Each row of a before or after table is a point. One or more steps were done to the points. Then noise was added and the rows were shuffled. The steps act on columns, c1 being the first. Name the steps. A step turns or swaps two columns, mirrors them in a line or flattens them onto one, adds a multiple of one to another, or multiplies or shifts one. Angles are multiples of 10 degrees, from the lower column toward the higher: turns from -170 to 170, lines from 10 to 170 but not 90. Use the fewest steps. Two steps may share a column if one is a turn and the other turns, adds or multiplies; they go together, in the order done. Otherwise the lowest column goes first.

Before (13 x 3):
[[-11 -25 -17]
 [ 26   0  16]
 [ -8  32   8]
 [-10 -30   2]
 [ 31  43  -8]
 [ 31  36   1]
 [ 36  13   1]
 [ -8  32  25]
 [  9  24 -60]
 [ 15  10  33]
 [ 43 -19   7]
 [  1  33  -2]
 [ -6   2  -7]]
After, 13 rows:
[[ -7   2  -6]
 [ -8  13   8]
 [ -8  13  26]
 [ 30  17  -8]
 [ 14   4  34]
 [  1  13  -1]
 [ 25   1  17]
 [-11  -9 -17]
 [  8  10 -60]
 [ -9 -14   3]
 [ 36   4   1]
 [ 31  14   0]
 [ 42  -7   7]]
Steps: multiply c2 by 0.4

Before, 12 rows:
[[ 19  -3  -4  -4]
 [  4   8 -12  -4]
 [ -9 -10 -34  -9]
 [-14   3  -7  36]
 [  0 -35  19 -21]
 [ 13 -12 -11 -10]
 [-20 -60   6  -3]
 [ -7  -4 -13 -18]
 [ -2  10 -17   4]
 [ 35  -4   8 -18]
 [ -2   0 -40   9]
 [ -9   2  -9  -4]]
After (12 x 4):
[[ 12 -11  14  -5]
 [ -2  -2  12 -40]
 [-20 -60   0   6]
 [ -9 -10  24 -25]
 [ -7  -4  23  -2]
 [ 19  -3   6  -2]
 [ -2  11   5 -17]
 [  5   8   9  -9]
 [ 35  -4  10  16]
 [  1 -35   9  27]
 [ -9   1   8  -5]
 [-13   3 -27 -24]]
Steps: turn c3 and c4 by 120 degrees

Before (14 x 8):
[[ 17  24  32   7   9   6  19  13]
 [  5 -23  32 -21   2 -29   7 -12]
 [ 29 -15  -2 -20  14  24  38  10]
 [ 18 -14  27 -17  10 -11   0  37]
 [ -2  16  15  -4   9 -14 -20  -7]
 [  9 -10 -15 -16  60 -30  10 -13]
 [ 21 -17 -10  22  15 -21  15 -35]
 [-10  48 -17  22   0   0 -14  15]
 [-13 -21   0 -15   4   1  12   8]
 [ 17 -11  35  37  32  42   9 -22]
 [-13   5  10  14  16 -14  -5  -5]
 [  7  24  25  17  -4  -9 -21   2]
 [  6   8  -1 -25   2 -25  27  42]
 [ 18   9  -2  20  -3  -4  12   5]]
After (14 x 8):
[[  1 -22  31 -21   1 -30   9 -31]
 [ 12 -10  35  37  31  43  16 -43]
 [ 10 -17 -11  20  14 -22  23 -55]
 [  9   9  -2  20  -4  -4  20 -15]
 [-10   5  11  14  16 -14 -11 -27]
 [ 18  25  23  17  -5  -9 -15 -18]
 [ -1  48 -17  23  -1   1 -18  -6]
 [  3 -10 -15 -17  60 -30  14 -33]
 [ -8   8  -2 -23   2 -25  26  21]
 [  6 -15  -1 -20  14  24  48 -10]
 [  6  24  32   7   8   6  25  -7]
 [  8  17  14  -4   9 -14 -19 -27]
 [-17 -22   0 -16   4   1   3 -12]
 [ 15 -15  26 -17  10 -11   9  16]]
Steps: turn c1 and c7 by 30 degrees; shift c8 by -20

Before, 8 rows:
[[ 34   9  15 -19   9 -33 -31  20  33]
 [-15 -12 -25   4  13   5  14 -37  -1]
 [ -7  -7 -18 -28 -10  -5 -22 -30 -26]
 [ 16 -10  35 -38 -10  -4 -22  12  34]
 [ 35 -15  51 -22  11 -31 -16   9  -4]
 [ 11 -30  20 -38 -36 -60 -23  32  47]
 [-42   3  -7   5  12   0 -13 -16 -13]
 [ -9  -1 -12  18 -25  10  -8 -22 -18]]
After:
[[ 10 -29  18 -25 -35  34  55  34  47]
 [ -8   0 -13  10 -25   5 -11 -22 -19]
 [ -9  -6 -17 -40 -10  23   3 -28 -26]
 [ 14  -8  36 -14 -10  24  -1  13  33]
 [-43   4  -7  -2  11  11  -4 -17 -14]
 [-14 -12 -25 -12  13 -15  -1 -37   0]
 [ 35 -16  51  13  11  23  28   8  -3]
 [ 33   9  14  -9   9  39  27  20  32]]
Steps: add 0.7 times c3 to c4; mirror c6 and c7 in the line at 130 degrees

Before:
[[ 22  -4 -21   1 -14   4  -4  -6   5 -13   7 -10]
 [-11   5 -19  -5  -2  10   0  -5  21   8 -14   4]
 [  2  -2 -16  -6  25  -5 -17  22  19  22 -13 -14]
 [ -3  18  17   4  27  -4  22  14   8  -9   8   4]
 [  5  -6  -2  -4  -1  11 -17 -11 -17  -2  -8 -16]
 [-12 -14   3   6   7  12   8  11   9  -3  -5 -31]
 [ 23  10  13 -10 -15   5  -1  14  10  10 -10  -8]
 [  8  20   1 -19   0 -18 -19 -16 -11  -8  20 -24]
 [-14  -3  -9  17   1  -2  22 -24 -12  21  -4  -7]
 [ 10 -14 -14 -19  16   2  13 -23  25  -4  14   3]
 [ -3  17  17 -24   0   9  12  19 -13  11  15  -8]
 [ -1   2  13   8   0  -7   5   9  21  27  23  10]
 [ -4   8 -12 -20 -14 -27 -13 -13 -15   5  -9   6]]
After:
[[  5  -2  -6  -4  -1  -8 -17  15 -17  -2  11 -16]
 [ -3  17  17 -24   0  15  12  39 -13  11   9  -8]
 [ -4 -12   8 -20 -14  -9 -13  10 -15   5 -27   6]
 [-11 -19   5  -5  -2 -14   0 -36  21   9  10   4]
 [  2 -16  -2  -6  25 -13 -17  -6  19  22  -5 -14]
 [-14  -9  -4  17   1  -4  21  -6 -12  21  -2  -7]
 [-12   3 -14   6   7  -5   8  -3   9  -3  12 -31]
 [ 23  13  10 -10 -15 -10  -1  -1  10  10   5  -9]
 [ 10 -14 -14 -19  16  14  13 -61  25  -4   2   3]
 [ -1  13   2   8   0  22   5 -22  21  26  -7  10]
 [ -3  17  18   4  27   8  22   3   8  -9  -4   4]
 [ 22 -22  -5   1 -14   7  -4 -13   5 -13   4  -9]
 [  8   1  20 -19   0  20 -18   0 -11  -8 -18 -24]]
Steps: swap c2 and c3; swap c6 and c11; add -1.5 times c9 to c8

Before (11 x 14):
[[-13  -5  -1 -10   1  27   3 -19  11 -11 -26   0   9  10]
 [  3   8   9 -12  -4 -23 -10  -9   0   9   8  35  -5  -1]
 [-12 -12  -2   4  -6 -18   7 -12  -2 -13 -25  -2  -4   5]
 [-10 -18  45 -11  -5  20   4  24   5   3   5 -10  -2   4]
 [  2   9   0  -3   3 -20 -13   1  -2  -5 -22 -19  -4  14]
 [ -7  -1   0  10  24  -4  -3 -18   3 -12  24 -11  -2  20]
 [ 13  -1   0   5  -6 -12  -8 -21  47 -11 -15  -7  12  -3]
 [  8   7   8 -16  -5   7  14  24  11   0  -5   3   2  -1]
 [ -5   1  -4  12  16  20  -1  -2   8   6  20  11  -3  -6]
 [  4   9   3   0   3  12  -6  -5   1  -8  -5 -18  37  -7]
 [  2 -23   3 -12  -3 -24  -3 -13  19   5  -5  -6   3  -5]]
After:
[[  3   8   9 -12  -4 -23 -10 -23   0   8   9  36  -6  -2]
 [ -6  -1   0  10  23  -3  -3 -46   4 -12  23 -10  -2  20]
 [  2 -23   4 -12  -2 -24  -2 -32  18   4  -5  -7   4  -5]
 [  2   8   0  -4   2 -19 -13   1  -3  -4 -23 -19  -4  15]
 [  4   8   3   0   2  12  -5 -12   1  -9  -5 -18  37  -8]
 [-12  -5  -2 -10  -1  28   2 -48  12 -12 -25   1  10  10]
 [ -9 -19  46 -11  -4  20   4  60   5   3   4  -9  -3   5]
 [ -5   2  -4  14  17  20  -1  -5   7   6  19  10  -4  -6]
 [  8   6   9 -17  -5   6  14  61  11   0  -6   3   2  -1]
 [-13 -12  -2   4  -6 -19   7 -31  -2 -13 -25  -1  -4   5]
 [ 14  -1  -1   5  -5 -12  -9 -54  48 -11 -15  -7  13  -3]]
Steps: multiply c8 by 2.5

Before, 13 rows:
[[  1   2 -10   4   1  -8 -11  10   6 -15   8   4 -17   5  -2 -10  -2  13]
 [  2  -1 -10  -6  -1  -4  -3  10   8  11  -2 -26  15 -12  -9  11 -13   3]
 [  1  -6 -14   7  -2  -3  -8   0   0 -10   2   4   9 -12  12   2  -9 -12]
 [  0  -7 -17   1   2  -1  13  11  -5 -35   6 -12   3   8  13  -2  -7  13]
 [ -6  -2   5  10  -5  11 -10  11   9   6  11 -11  -3  -4   6  -1 -12  11]
 [-46 -11  -6   8   1  -7  -5   7  10  15 -10   4   9   6  -4  -4   2   3]
 [  1  -9   7  10  -1  -1  -5  -8  12  10  -2  -5  -7  -2  12 -14  -6   7]
 [  1   1  -9  12  -2   8   7  10   8  11  -5   4   4   0   6 -10  11  12]
 [  1  -1 -17   5  -2  -8  -5  10   4   5  17 -20  15   2  10  -5   0  11]
 [ -2  -6 -16 -17  -2  -2  -6  11  -2  18   7   3 -20  -5   7   2  -7  11]
 [-16  -6  42   9   1  -8  -3  13   3  16  -6 -39  11 -12  11 -10  11   4]
 [ -9 -28   7   7  -8  -7   1  13  -5  17  -6  -2   5  10   4  -7   6  -5]
 [ -1   3  -8  -7  -9   9  24   7  10   6  14  -2   9  -6  -1  -5 -10  -6]]
After, 13 rows:
[[  4  -7 -16   0  -3  -3 -15  12 -13  14   7   3 -21  -6   7 -18  -7 -12]
 [-11  19   6   6  -9  -6   3  13 -16   9  -5  -1   6  12   5 -27   5 -23]
 [  0  -9 -18   0  -2  -7 -12  10  -1   7  18 -20  13   1  10 -25   1  -6]
 [ -9  -9   5   4  -5  10 -26  11   5  11  11 -10  -3  -4   6 -21 -12  -7]
 [-46   3  -6  17   1  -7 -12   5  -2  16  -9   4   9   6  -6 -24   2 -12]
 [ -1  -2   7  -1  -1  -2 -13  -7   4  16  -1  -4  -6  -2  13 -35  -5 -12]
 [-17   0  42   7   2  -7  -6  14  -8  14  -7 -39  12 -11  12 -30  11  -8]
 [  1  -7 -17   1   1  -1  30  12  19 -30   7 -14   3   7  14 -22  -5 -12]
 [  4  -1 -12   1  -1  -4  -7  11  -3  15  -2 -28  14 -14 -10  -9 -11  -4]
 [  1   3  -6  -1  -9   9  60   7   5  10  15  -3   9  -6   0 -24 -10   5]
 [  0 -13 -10  -1   1  -8 -29  11  13  -8   9   4 -17   5  -2 -29  -2  -5]
 [ -5 -10 -10   1  -2   7  18   9  -1  14  -6   4   5   1   5 -30  11  -6]
 [ -1  14 -15   1  -3  -3 -21   0   7  -7   2   4   9 -11  13 -17 -10   1]]
Steps: flatten c1 and c4 onto the line at 160 degrees; turn c2 and c18 by 120 degrees; multiply c7 by 2.5; turn c9 and c10 by 40 degrees; shift c16 by -20

Before (10 x 24):
[[-18  -5   8   5 -18  13 -19  28   0  -4  -7  -4  -3  -4  -6   5   8  14
  -13  -6  11  -8   6  -4]
 [-14  -3  -7   0 -24  15 -17  10  -5  -4  -2   1   2   0 -16  12  11   2
    9  -9  10  -3  -5 -15]
 [-13  -8 -12   4  18  -4  19  10 -10  -5 -13   0  -8  19   2  -4  -9   2
  -10   4  12  11  -5   3]
 [-20  -2   7 -18 -19  11 -16  25   7  -6   1 -10  -7   0  -5  -3  14   1
    4  -8  28 -14   3  -6]
 [ -5 -16 -14  -2  10  -3  10   6  -7  -2  -8   7   8  10   5 -10   5  15
   -6   0   0   2 -17   3]
 [-13 -17 -16   0  16 -11  21  -3   8  -8 -14  -8  -8  18   4   6   3   4
  -21  10   4   6 -20   5]
 [-13  10  21 -14  -1  -1  14 -13  18   3 -10  -9  -2 -13  15  12   2   9
    9 -11 -18   7   0  16]
 [ -7 -17  -1   5  10   4   8  -3  -2  -2 -11   6  -4  22   5  -5   3  -5
  -12   8   9   0 -13  12]
 [-25   2  -8  -4 -17   1 -21  12   3   4   2  -1 -10   3   4   1   6   5
   -3   4  24 -16   8  -6]
 [-12  10   7  -6 -15  -9  13 -13  21  -1  -3   0 -23 -13  -2 -11   8  -3
    8  -5 -13   1 -14   3]]
After:
[[-25   1   6  -4  15   0 -22  12 -13   5   3  -1 -10   4   0   1   6   5
   -4 -22  11 -16 -10  10]
 [-18  -6 -22   6  15  12 -19  28   9  -6  -7  -5  -3  -5   5   5   8  14
  -13 -12  -3  -9 -13  -1]
 [-13  10 -14 -13   0  -1  14 -14 -60   4 -10  -9  -3 -14   0  11   1   9
   10  13 -17   6  -1 -24]
 [-13  -8  26   4 -15  -4  18   9  17  -6 -14   1 -10  19  -6  -3  -9   1
  -11 -10   7  12  11   5]
 [-21  -2 -23 -18  11  12 -17  24  -6  -6   1 -11  -7   1   8  -2  13   1
    4 -29   1 -15 -16   0]
 [-12   9  -9  -6  -6  -8  14 -13 -37  -1  -4   0 -24 -14  15 -10   7  -2
    8  12 -10   1 -21  -7]
 [-14 -18  39   2 -25 -13  20  -2 -21  -9 -13  -8  -8  19   1   7   5   4
  -22  -1  10   7   4   5]
 [ -8 -17  22   4 -16   3   8  -3  -4  -1 -11   8  -4  20  -6  -6   3  -5
  -12  -6  11   1   1  -8]
 [-14  -3 -11  -1   6  14 -17  10  36  -4  -1   1   2   1   8  12  11   4
    9 -12  -3  -2 -24  16]
 [ -4 -17  32  -2 -20  -2  10   9   6  -2  -7   7   9  10  -9  -9   5  15
   -7  -2   0   1   0   7]]
Steps: turn c3 and c24 by -140 degrees; multiply c3 by 2.5; mirror c5 and c23 in the line at 60 degrees; turn c9 and c15 by 140 degrees; multiply c9 by 2.5; turn c20 and c21 by 70 degrees

Before:
[[  5  17  -2   6  16  -4 -24   1 -24 -18   1   2   0   0  24 -11  -3 -33
    6  14  24  -7 -29   0 -24  -8  17 -12 -12 -36   4 -13]
 [ -5 -10  13   4   6  17  -7  -4  -7   5 -21   8 -18  16  15 -13 -13 -26
   -7 -12  18 -14   0  14 -10 -16  10 -10 -28 -30  -7 -10]
 [  2  27  -4  16  18  20   8 -26  18 -23  19 -41   6   7 -40  -3   9   2
  -23  -9   4  15  -7 -12  -4 -15  -8 -32  -2   8   5 -35]
 [ -7   2  17  17  14  11 -24  -4  -8 -14 -32  14  14  14  19  -2  -2 -41
  -28  24  14 -24 -16  14   4   4 -17 -19 -23  -6  -4  -4]
 [-15   1   8   7  31  26 -24   0 -10 -16 -37  -1  26  23  10  -4  -7 -16
   -2  -6   8  -6 -19   3 -20   9  16  -1 -12 -11  15   4]
 [ 11 -15   1  -3  15  18   1   8   2   9 -31   1  -4   4  19 -11   5 -41
    5  16  19 -15 -35 -11   2 -15   0  13   4 -33   1 -24]
 [ 32  22 -41  -3  21  21   8 -21  -1 -11  25 -29   8 -28 -39 -15  -4  17
  -32  -5 -32  12  -4  -5  21  -9  14 -34  -5   7   8 -27]
 [  8  60 -29  11  30  34 -20 -20   8  -6  13 -26  -1 -10 -32  -8  10  -9
  -31 -30 -13  -3   8 -23  13   1  11 -37  -4  13  21 -45]
 [ -1  31 -39   5  -7  14  14  21 -10  13  20 -11  16 -18  -3  -1  10   9
  -28 -22 -13   7  10 -27 -20  39  -6 -27  33  12 -34   3]
 [ -8  39 -15  38 -12   0  13  20 -20  23  24  24  34 -20   4  -9  13  11
  -15 -28 -30   8   3 -38  -9   5   3  12  32  10 -43  17]
 [ 23  11 -29  20   5  -3  -1 -18  -8  -6   4 -32  12  12 -23   6  -6  -6
  -19 -11  -8   2  24 -22  21  -6   5 -36  14   2  18 -28]
 [ -8  36  -9  14   0  10  18  25 -25  22  16 -20  27 -12  24 -11  -7  17
   -4 -13 -36  -6  -4 -42  -2   5   7 -22  28  12 -56  -9]
 [ 17  16  10  24  12  21 -12   5  -8  -2 -31   8  -5  17   8 -23   1 -15
   20  10  21  -6 -22  29   1  -4  -3 -25  -1 -20  13 -11]]
After, 13 rows:
[[  5  62 -30  11  29  34 -21 -20  11 -13  11 -25   3 -13 -30  -4  10   7
  -32 -27 -12   0   8 -21  14  -2  10 -35  -2  11  22 -46]
 [ 13 -17   1  -5  15  18   3  10   2  16 -30   2  -4   2  21 -12   4 -38
  -14  17  19 -13 -35 -11   3 -17   1  12   4 -37   0 -26]
 [ -7   4  17  14  14   9 -24  -2  -9 -29 -31  17  12  12  26  -4  -3 -20
  -43  25  17 -21 -16  14   5   5 -18 -20 -22  -6  -4  -1]
 [ -8  36  -9  15   0  10  17  25 -24  46  15 -19  26 -13  15 -12  -8  16
    6 -13 -36  -5  -4 -41  -1   4   8 -21  28  11 -58  -7]
 [ -4 -12  12   2   5  21  -7  -4  -6  10 -18   8 -17  17  22 -13 -14 -17
  -18 -10  17 -15   0  12  -9 -16   9 -10 -28 -31  -6 -12]
 [  2  24  -4  14  19  22   7 -26  17 -45  19 -42   7   7 -41  -3   7  13
  -19 -10   5  16  -8 -15  -2 -14  -9 -31  -2   9   7 -35]
 [-16   1   7   6  31  25 -27   3 -10 -34 -36  -2  26  19  14  -6  -6  -8
  -10  -5   9  -5 -20   3 -19   9  14  -3 -11 -11  14   2]
 [ -2  30 -41   3  -8  15  15  18 -12  25  21 -11  16 -18 -13   1   8  22
  -21 -22 -16   6   9 -28 -20  41  -6 -28  34   9 -34   4]
 [  6  14  -3   4  17  -2 -24   1 -23 -36  -1   5   0  -1  27 -11  -4 -31
  -11  14  24  -6 -30  -2 -25 -12  18 -13 -13 -36   4 -13]
 [ -7  40 -16  38 -14   0  14  21 -21  46  23  26  33 -19  -5  -7  11  16
   -8 -27 -29  10   3 -36  -9   5   2  12  32   9 -41  16]
 [ 17  18  10  25  14  19 -12   4 -10  -5 -28  10  -6  17   7 -22   3 -23
   10   8  22  -7 -25  29   0  -3  -2 -23  -3 -19  15 -11]
 [ 32  22 -40  -1  20  22   6 -23   1 -22  26 -27   9 -30 -38 -13  -4  31
  -21  -3 -33  11  -5  -5  22  -8  13 -34  -4   6   9 -29]
 [ 23  10 -29  20   2  -2  -2 -16  -9 -13   2 -32  12  15 -25   6  -8   6
  -19 -11  -8   4  25 -22  22  -4   5 -35  15   4  17 -29]]
Steps: multiply c10 by 2; add -0.3 times c29 to c15; turn c18 and c19 by 30 degrees
